Every row gives one point. The ring and each string are closed loops that go straight from each point to the next, and from the last back to the first. Before rounding, they use only three directions, however many columns there are. How many times does the string pass through the ring? Passing back the other way cancels.

Ring (6 x 3)
array([[-30,  10,  -4],
       [-37,  -4, -28],
       [ -6,  -3, -23],
       [ 32,  18,  11],
       [ 27,  28,  27],
       [ -3,  22,  18]])
String (32 x 3)
array([[-13,  12,  -7],
       [-38,  12, -24],
       [-60,   3, -40],
       [-55, -10, -36],
       [-26, -11, -12],
       [-12,   0,  -6],
       [-19,   4, -22],
       [-29,   1, -46],
       [-27,  -9, -49],
       [-13, -17, -21],
       [ -4,  -8, -10],
       [ -1,  -3,  -2],
       [  7,  -8,  -3],
       [ 28,   7, -13],
       [ 36,  24, -11],
       [ 23,  20,  -2],
       [  8,  11,   3],
       [ 15,   6,  13],
       [ 30,  13,  21],
       [ 55,  37,  32],
       [ 46,  44,  27],
       [ 21,  31,  14],
       [  4,  10,   9],
       [ 11,  10,  24],
       [ 17,  27,  36],
       [ 12,  38,  32],
       [  1,  41,  19],
       [ -7,  30,  11],
       [-18,  28,   9],
       [-29,  16,   7],
       [-27,   1,   6],
       [-16,   5,  -1]])
Times through: 0

Ring (9 x 6)
array([[  4,   4, -32, -11, -16,  34],
       [ -7,  22, -19, -17,   2,  30],
       [-15,  38,   5, -17,  11,  14],
       [-13,  42,  23,  -9, -11, -10],
       [ -6,  34,  29,   0, -22, -20],
       [ 14,   5,  33,  18, -15, -22],
       [ 25, -14,  26,  25,  -4, -13],
       [ 28, -24,   0,  20,  -8,   8],
       [ 18, -15, -25,   3, -20,  25]])
String (32 x 6)
array([[ 40, -38,  26,  37,  25,  -3],
       [ 21, -12,  16,  18,  20,   5],
       [ 16,  -6,   1,   9, -11,   7],
       [ 13,  -4, -12,   4, -31,  10],
       [ 13,  -2,   5,   8,   7,  10],
       [ 23, -22, -11,  11,  10,  24],
       [ 21, -21, -25,   6,   1,  33],
       [ 13,  -6, -14,   2,   2,  25],
       [  5,   8,  -8,  -2, -15,  13],
       [  2,  11, -15,  -7, -24,  17],
       [  5,   7,  -3,  -2,   9,  19],
       [  1,  11, -13, -10,  23,  33],
       [-13,  26, -30, -26,  19,  46],
       [-20,  38, -29, -31,  -6,  37],
       [ -8,  26,  -9, -14, -16,  16],
       [ -3,  21,   3,  -7,   4,  12],
       [ -5,  26,  11,  -7,  19,  11],
       [  0,  18,  10,  -2,   5,   7],
       [-11,  35,   3, -13, -22,   3],
       [-24,  56,  14, -20, -24,  -6],
       [-23,  58,  32, -14,  -8, -15],
       [-12,  43,  40,  -3,   7, -17],
       [  1,  21,  24,   3,   3,  -6],
       [  1,  19,  15,   1, -14,  -5],
       [ -3,  29,  20,   0, -41, -20],
       [ -2,  31,  34,   7, -60, -38],
       [ 12,  11,  47,  21, -11, -32],
       [ 15,   2,  34,  19,   8, -14],
       [ 10,   5,  15,   9,  -8,  -4],
       [ 14,   1,  13,  12, -26,  -9],
       [ 25, -14,  18,  24, -30, -16],
       [ 43, -39,  31,  42,   6, -15]])
Times through: 2

Ring (10 x 9)
array([[ 16,  10, -13,   3,  -1,   0, -41,   9,   7],
       [ 19,  14, -18,   5,  -5,  -5, -35,  -2,  -4],
       [ 19,  14, -18,   5, -10, -12, -16, -14, -17],
       [ 12,   9, -11,   0, -11, -17,   3, -18, -20],
       [  1,  -1,   2,  -7,  -9, -18,  19, -13, -13],
       [ -8,  -9,  13, -13,  -4, -15,  22,   0,   1],
       [-12, -13,  18, -16,  -1, -10,  15,  10,  13],
       [-10, -13,  18, -15,   3,  -3,  -2,  21,  24],
       [ -4,  -8,  12, -11,   4,   2, -20,  24,  27],
       [  5,  -1,   1,  -5,   3,   3, -34,  21,  22]])
String (25 x 9)
array([[  3,  -1,   8,  -6, -15, -22,  31, -20, -18],
       [ -8,  -5,   1, -13,  -6, -22,  33, -15, -18],
       [ -3,  -2,  -3, -10,  -1, -12,   4,  -1,  -4],
       [ -8,  -4,  -4, -13,  -1, -17,  18,  -6, -11],
       [ -6,  -3,  -3, -12,  -6, -21,  27, -14, -18],
       [  0,   1,  -7,  -8,  -2, -12,   0,  -3,  -6],
       [  7,   3,   0,  -3,  -9, -14,   3,  -8,  -7],
       [  7,   7, -15,  -3,  -5, -14,  -5, -10, -14],
       [ 22,  19, -27,   7, -12, -17, -11, -25, -30],
       [ 23,  20, -33,   7,  -7, -11, -30, -16, -23],
       [  9,   8, -20,  -2,   1,  -6, -27,   2,  -4],
       [ 13,   7,  -7,   1,  -5,  -6, -23,   1,   1],
       [ 22,  12,  -8,   7,  -7,  -1, -39,   4,   5],
       [ 20,  13, -18,   6,   1,   6, -60,  15,  13],
       [  8,   7, -18,  -3,   6,   3, -46,  16,  12],
       [ 10,   4,  -2,  -1,  -3,  -3, -24,   8,   8],
       [ 16,   6,   1,   3,  -7,  -2, -28,   6,  10],
       [ 20,   9,  -1,   5,  -8,  -2, -31,   4,   8],
       [  9,   4,  -6,  -2,  -3,  -6, -20,   4,   3],
       [  7,   7, -19,  -3,   2,  -5, -29,   4,  -1],
       [ 28,  23, -31,  11,  -9,  -9, -36, -15, -20],
       [ 29,  23, -26,  11, -16, -16, -17, -26, -30],
       [ 14,  14, -24,   1,  -8, -17,  -6, -19, -26],
       [  4,   3,  -9,  -5,  -3, -11,  -6,  -3,  -7],
       [  9,   2,   7,  -2, -13, -15,  10, -11,  -7]])
Times through: 2

Ring (8 x 12)
array([[  4,  -5,  13, -10,   1,  30, -16, -16,  10,  29,  19, -20],
       [  6, -15,  12,  -7,  -4,  18, -14, -16,   8,  22,  17, -11],
       [ 12, -22,  -2,   2,  -9,  -9,  -6,  -5,  -3,  -7,  11,  12],
       [ 18, -18, -13,   6, -11, -21,  -2,   2, -11, -24,   9,  23],
       [ 25,  -2, -26,   7, -13, -27,   3,   8, -18, -37,   8,  30],
       [ 23,   9, -23,   4,  -8, -14,   1,   6, -16, -28,  10,  20],
       [ 12,  11,  -8,  -2,   1,  11,  -7,   0,  -5,  -2,  15,  -1],
       [  4,   4,   7,  -8,   4,  28, -14, -10,   5,  21,  19, -17]])
String (27 x 12)
array([[ 18,  21,  -7, -10,  -3,  21,  -8,  -8,  -2,   9,  17,  -9],
       [ 17,  11,  -9,  -5,  -5,   9,  -6,  -5,  -4,   0,  15,   0],
       [ 12,   1,  -6,  -1,  -2,   5,  -7,  -2,  -4,  -3,  14,   2],
       [ 19,  17, -11,  -7,  -5,  12,  -5,  -5,  -5,   0,  15,  -1],
       [ 12,  21,  -6,  -7,   3,  22,  -9,  -3,  -3,   7,  17, -10],
       [ -1,  10,   3,  -3,  12,  27, -13,  -1,   1,  12,  19, -15],
       [ -1,   9,   8,  -7,  11,  33, -15,  -7,   5,  22,  20, -21],
       [  9,  14,  11, -17,   1,  43, -16, -20,  12,  39,  21, -29],
       [ -1,   3,  21, -16,   6,  48, -20, -21,  16,  47,  23, -35],
       [ -4, -10,  17,  -6,   7,  30, -18, -12,  10,  28,  19, -21],
       [  5, -12,  19, -14,  -3,  33, -18, -24,  15,  39,  20, -23],
       [ 19, -12,   9, -15, -16,  19, -12, -26,  11,  29,  16, -10],
       [ 15, -21,  10, -10, -14,  12, -12, -22,   9,  23,  15,  -6],
       [  8, -30,  11,  -4, -10,   5, -12, -16,   7,  15,  14,  -1],
       [ 17, -26,   3,  -4, -16,  -4,  -8, -15,   2,   5,  12,   8],
       [ 19, -17,  -3,  -3, -14,  -5,  -6, -11,  -1,  -1,  12,  10],
       [ 15,  -9,  -5,  -2,  -8,  -1,  -6,  -6,  -3,  -3,  13,   7],
       [  2, -17,   2,   3,   2,   2, -10,  -1,  -2,  -2,  14,   3],
       [  4, -28,   8,   0,  -4,   2, -11,  -9,   3,   7,  14,   2],
       [  2, -19,   7,   1,   1,   7, -12,  -6,   2,   6,  15,  -2],
       [  9,  -9,   0,  -1,  -3,   5,  -9,  -5,  -1,   2,  14,   1],
       [ 11,  -9,   6,  -8,  -7,  15, -11, -15,   5,  17,  16,  -7],
       [ 11,  -5,  15, -16,  -7,  33, -16, -25,  14,  39,  19, -22],
       [  7,   2,  19, -19,  -2,  45, -19, -26,  17,  48,  22, -32],
       [ 11,   7,   7, -13,  -3,  31, -13, -17,   8,  28,  19, -19],
       [ 13,   4,  -1,  -7,  -3,  16, -10,  -9,   1,  11,  16,  -7],
       [ 17,  15,  -3, -10,  -4,  21,  -9, -11,   1,  13,  17, -10]])
Times through: 0
String (24 x 12)
array([[ 24,  16, -27,   4,  -7, -14,   2,   9, -18, -32,  10,  21],
       [  5,  -4,  -7,   5,   3,  -1,  -7,   5,  -8, -12,  13,   7],
       [ 15,  -2,  -9,   1,  -5,  -2,  -5,  -1,  -7, -10,  13,   9],
       [ 12,  -3, -12,   5,  -2,  -7,  -4,   4, -10, -18,  12,  13],
       [ 17,  -3, -12,   1,  -8,  -6,  -4,  -1,  -8, -13,  12,  12],
       [ 39,   0, -34,   5, -25, -38,   8,   4, -21, -44,   5,  40],
       [ 30, -15, -28,  10, -20, -41,   6,   7, -20, -46,   5,  41],
       [  5, -24,  -6,  11,  -1, -17,  -6,   7,  -9, -22,  10,  19],
       [ 10, -12,  -4,   2,  -4,  -2,  -7,  -2,  -4,  -6,  13,   8],
       [ 20, -20,  -2,  -3, -16,  -7,  -6, -12,  -1,  -1,  12,  11],
       [ 12, -27,   7,  -5, -12,   2, -10, -16,   5,  11,  14,   2],
       [ 17, -18,   4,  -7, -14,   5,  -9, -17,   5,  13,  14,   0],
       [ 17, -16,   4,  -8, -14,   7,  -9, -18,   5,  14,  14,  -1],
       [ 12, -26,  11,  -7, -12,   8, -12, -19,   8,  19,  15,  -3],
       [  1, -25,   8,   1,   0,   5, -12,  -7,   3,   6,  14,   0],
       [  3, -23,   3,   3,  -1,  -1, -10,  -3,  -1,  -2,  13,   5],
       [ 17, -29,  -6,   4, -14, -20,  -4,  -4,  -6, -16,   9,  21],
       [ 29, -18, -19,   4, -22, -30,   2,  -2, -12, -28,   7,  31],
       [ 29, -10, -23,   5, -19, -29,   3,   2, -15, -33,   7,  31],
       [ 42,  -2, -42,  10, -27, -52,  12,  10, -28, -60,   2,  52],
       [ 17,  -3, -23,  11,  -6, -25,   1,  13, -19, -39,   8,  28],
       [ 11,  -4, -12,   6,  -1,  -8,  -4,   6, -11, -19,  12,  13],
       [ 27,   9, -22,   0, -13, -13,   1,   2, -14, -23,  10,  19],
       [ 34,  20, -33,   1, -15, -19,   5,   6, -20, -34,   9,  25]])
Times through: 3
